Each row is a point. To make a cloud, some directions were put in groups of two or more. Within a group, all points are equally far from the middle, so they leave a hole (a ring in 2 directions, a hollow ball in 3). The other directions are filled evenly. Then the cloud was stretched, turned, moved and blurred a little. Count the holes, and give their numbers of directions, smallest first.

Cloud, 21 rows:
[[-0.8  3.0 -1.5]
 [-2.9 -0.1 -4.3]
 [ 4.7 -1.1 -3.1]
 [ 1.5  2.4 -4.7]
 [ 1.2 -4.8 -4.2]
 [ 1.5  0.5  2.2]
 [ 0.6 -5.2 -2.8]
 [ 3.5 -1.5  1.8]
 [-0.9 -1.6 -6.4]
 [-1.8  0.4 -5.8]
 [-2.0  0.0 -5.7]
 [ 3.3  0.6  1.7]
 [ 2.9 -3.1  1.5]
 [ 0.9 -4.6  0.2]
 [-0.4 -3.0 -6.1]
 [-3.1 -1.1 -3.8]
 [-1.5  1.4 -5.4]
 [-1.4 -1.8 -6.2]
 [-1.0 -2.1  1.1]
 [-2.2  2.0 -3.1]
 [ 3.3  2.3 -2.8]]
Holes: 1 (3)

Cloud, 30 rows:
[[-2.6  1.5  1.6 -1.3]
 [-0.4 -1.2  4.4 -3.7]
 [-0.3 -3.0  0.8  0.7]
 [ 4.9  2.5  3.2 -3.5]
 [-3.3 -3.7  5.2 -1.5]
 [ 6.2  4.4  4.6 -2.0]
 [-0.9 -4.1  4.8  0.8]
 [ 1.4 -0.1  4.1 -0.7]
 [ 1.7 -3.9  4.3  1.8]
 [ 0.3  0.4 -0.5  4.8]
 [-1.1  2.9 -1.7  5.1]
 [ 3.3  0.6  5.2 -2.6]
 [ 0.0 -2.3  6.1 -0.2]
 [-1.9 -3.8 -2.6  3.7]
 [ 2.7 -3.9  3.9 -0.7]
 [ 0.3 -0.9 -3.0 -0.3]
 [ 2.7  2.1  2.2  1.8]
 [-3.2 -4.5 -2.7  4.0]
 [-2.5  0.7  1.3 -3.5]
 [-1.8 -1.6 -3.6  1.2]
 [-3.7 -3.6 -0.6  4.2]
 [-3.4  4.5  0.7  3.2]
 [ 1.9 -0.1 -3.4  0.5]
 [-5.2 -6.9  6.7  0.0]
 [-0.9 -1.8  4.7  0.4]
 [ 4.2  2.4  0.5 -1.0]
 [ 0.3  2.8  2.5  3.6]
 [ 2.2  1.8 -2.1  2.2]
 [-0.6  0.9  6.0 -3.3]
 [-1.3  0.6  5.6 -2.0]]
Holes: 0
